Rows are points. Each table stands for the endless flat space through its points: a line for two points, a plane for three, and so on. Write the one point that lies in both, or say that there is none.
(in the rows, 128 means zero)

First (2 x 3):
[[112 162 139]
 [106 169 141]]
Second (2 x 3):
[[124 156 141]
 [136 138 120]]
They share: no point

First (2 x 4):
[[152 110 102 104]
 [160 102 116  98]]
Second (3 x 4):
[[147 106 110 109]
 [135 104 116 107]
 [156 112 105 115]]
They share: no point

First (5 x 6):
[[129 110 133  94 115 115]
 [ 88  75 120 119 147 110]
 [ 72 130 148 123 144  81]
 [112 110 133  77 136 142]
 [103 148 139 109 111  90]]
Second (2 x 6):
[[ 88 110 146 100 144 121]
 [104 118 114 104 116  93]]
They share: no point

First (5 x 8):
[[101 114 115  89 133 125 151 128]
 [102 132 115 119 141 120 132 118]
 [138 114 110  99 129  98 152  92]
 [119  98 137  89 121 131 157 148]
 [150 122 116 110 132  99 147  87]]
Second (3 x 8):
[[138 125 119 102 119  95 126 131]
 [123 123 127  94 127 101 132 121]
 [134 110 102 126 116  98 150 105]]
They share: no point

First (5 x 9):
[[153 125 145 154 186 129 110 182 151]
 [109 135 144 132 135 136 120 124 123]
 [107 121 167 113 132 158 112 144 134]
 [121 120 173 125 151 156 105 167 146]
 [ 79 157 160 137 105 153 124  92 116]]
Second (2 x 9):
[[117 144 157 151 135 133 121 137 134]
 [123 158 155 161 127 121 121 147 128]]
They share: no point

First (2 x 11):
[[119 120 139 134 106 140 125 101 153 120 119]
 [137 105 139 155 127 143 149 107 159 132 128]]
Second (5 x 11):
[[128  97 146 149 135 141 133  98 151 112 127]
 [114 119 142 135 111 129 147  99 173 134 128]
 [112 134 126 136 101 143 148  95 171 126 104]
 [141  89 152 137 109 120 112 125 146 104 147]
 [123  82 161 159 162 129 144  96 161 136 148]]
They share: no point

First (5 x 12):
[[143 119 106  66 101 109 126 110  96 149 134 156]
 [161  85  94  84 137 133 110  88 148 137 104 166]
 [155 125 118  69 100 112 128  98  92 146 121 143]
 [153 112 115 110 125 122 141  91 136 128  89 134]
 [141 112  93  95 106 105 137 111 144 121 108 173]]
Second (2 x 12):
[[119 122 112 120 106 124 125 116 134 146  85 158]
 [151 106 100  92 122 112 141 100 134 126 113 150]]
They share: [143 110 103  99 118 115 137 104 134 131 106 152]

First (3 x 14):
[[122 115 124 124 108 139 109 124 162 139 114 147 147 124]
 [110 117 136 112 122 125 123 130 160 151 120 131 151 120]
 [116 110 124 121 115 126 120 134 156 148 119 140 144 129]]
Second (3 x 14):
[[110 109  94 141 109 119 133 132 136 144 136 123 133 128]
 [114 112 110 134 107 115 136 124 133 141 130 140 121 133]
 [134 100 136 117 106 131 106 138 163 144 100 180 133 149]]
They share: [122 103 112 130 108 127 117 138 152 145 118 149 137 138]

First (5 x 18):
[[160 126 112 101 113 158 104 154 133 153  96 133 153 143 119 136 111 105]
 [161 129 141  93 117 102 123 160 126 135 121 126 152  98 101 171  99  81]
 [182 150 128  89 125 108 132 146 129 133 122 129 133 109 111 172  77  89]
 [138 126 102  99 100 179 100 142 144 164  80 135 174 171 119 113 121 106]
 [144 101 123 125  78 188  69 148 155 156  80 110 143 183 117 106 138 134]]
Second (2 x 18):
[[169 104 147 103 122 159  82 171 121 167  98 139 152 127 119 143 127  99]
 [164 109 141 104 115 154  88 165 127 160  99 133 151 131 116 142 123 101]]
They share: [154 119 129 106 101 144 100 153 139 146 101 121 149 139 110 140 115 105]

First (4 x 20):
[[ 99 121 148 125 165 115 167 147 149 141 155 131 148 135 151 170 161 168
  137 162]
 [110 125 143 116 152 113 149 137 145 129 141 150 142 121 146 164 140 151
  119 146]
 [114 133 132 124 136 119 148 143 153 124 129 154 138 111 136 180 130 153
  117 142]
 [ 74 107 150 132 158 117 180 145 141 150 147 140 168 123 136 190 148 193
  147 142]]
Second (5 x 20):
[[ 85 109 148 138 173 144 120 102 145 157 147 151 151 126 125 167 123 143
  119 161]
 [115  98 119 104 196 105 131 132 158 119 114 174 146 142 137 169 158 138
  149 108]
 [ 87 109 187 130 162 137 168 144 153 124 142 116 145 136 159 163 123 140
  134 145]
 [111 103 107 104 191  95 124 125 166 134 106 192 155 144 132 155 164 155
  130 118]
 [111 122 121  90 159  77 145 137 157 125 120 188 150 126 154 133 157 159
  109 119]]
They share: no point

First (5 x 24):
[[166 163 128 160 149 142 161 101 149 129  90 147  86 152 163 126 120  92
  132  97 133 127 152  75]
 [145 157 117 134 150 140 151  94 141 124  96 139  91 160 154 131 111  92
  153 109 132 135 156  68]
 [145 168 104 129 132 143 152  94 175 121 107 148  99 148 110 128 122 129
  182 117  95 104 145  87]
 [136 165 116 166 175 140 147  91 125 147  98 153  88 160 171 110  88  84
  122  83 147 137 136  63]
 [118 127  96 102 121 146 137 115 133 123 114 135 116 166 137 122 104  98
  162 117 109 135 150 107]]
Second (4 x 24):
[[132 160 103 145 138 150 150 108 139 123 130 159 107 153 155 101 120 107
  134 117 123 111 125 125]
 [152 160  97 141 134 156 146 106 133 111 132 147  91 155 163  87 102  99
  150  97 107 119 141 109]
 [154 167 131 164 103 150 166 154 152 110  95 124  84 101 136  99  87  89
  153 118 122 163 126  93]
 [136 164 117 155 124 149 158 129 146 120 115 147 101 129 145 103 110 101
  138 124 128 132 120 116]]
They share: no point

First (4 x 24):
[[133  81  75 133 146 146 123 110 133 133 141  72 135  93 157 120 114  76
  133 129 169 120 145 137]
 [115 138 126 121 128 152 102 110 139 115 153 117 132  99 136 135 111 109
  112 132 145 108 160 155]
 [123 127 115 145 129 133 124 124 138  98 165 109 121 115 126 147  94  86
  104 138 135 105 161 142]
 [153 123 125 119 111 161  86  94 148 116 155  97 131  95 136 121 104 102
  120 140 161  97 183 142]]
Second (6 x 24):
[[132 165 133  99  94 202 102 106 135 145 178 147 157 118 134  84 117 130
  140 111 130 112 147 153]
 [135 160  88 128 105 192 114 140 113 112 161 119  98 131 145 140  68 132
  111 114 142  81 168 127]
 [137 136  68 124 172 129  99  89 104  85 124  89 120 126 122 184  77 115
  122 147 156 116 207 127]
 [110 133 135 131 119 170 113 108 149 134 170 135 151  88 147 106 125  98
  127 129 152 105 152 170]
 [ 98 105 117 148 157 134 116 118 154  98 133 103 126  66 161 165 104  91
   98 158 184 105 174 175]
 [116 136 133 106 129 171 101 110 153 116 141 123 149  84 151 130 109 126
  114 144 166 122 163 172]]
They share: [114 126 113 128 135 146 113 115 136 116 152 109 131 101 139 136 110  99
 114 131 146 112 153 151]
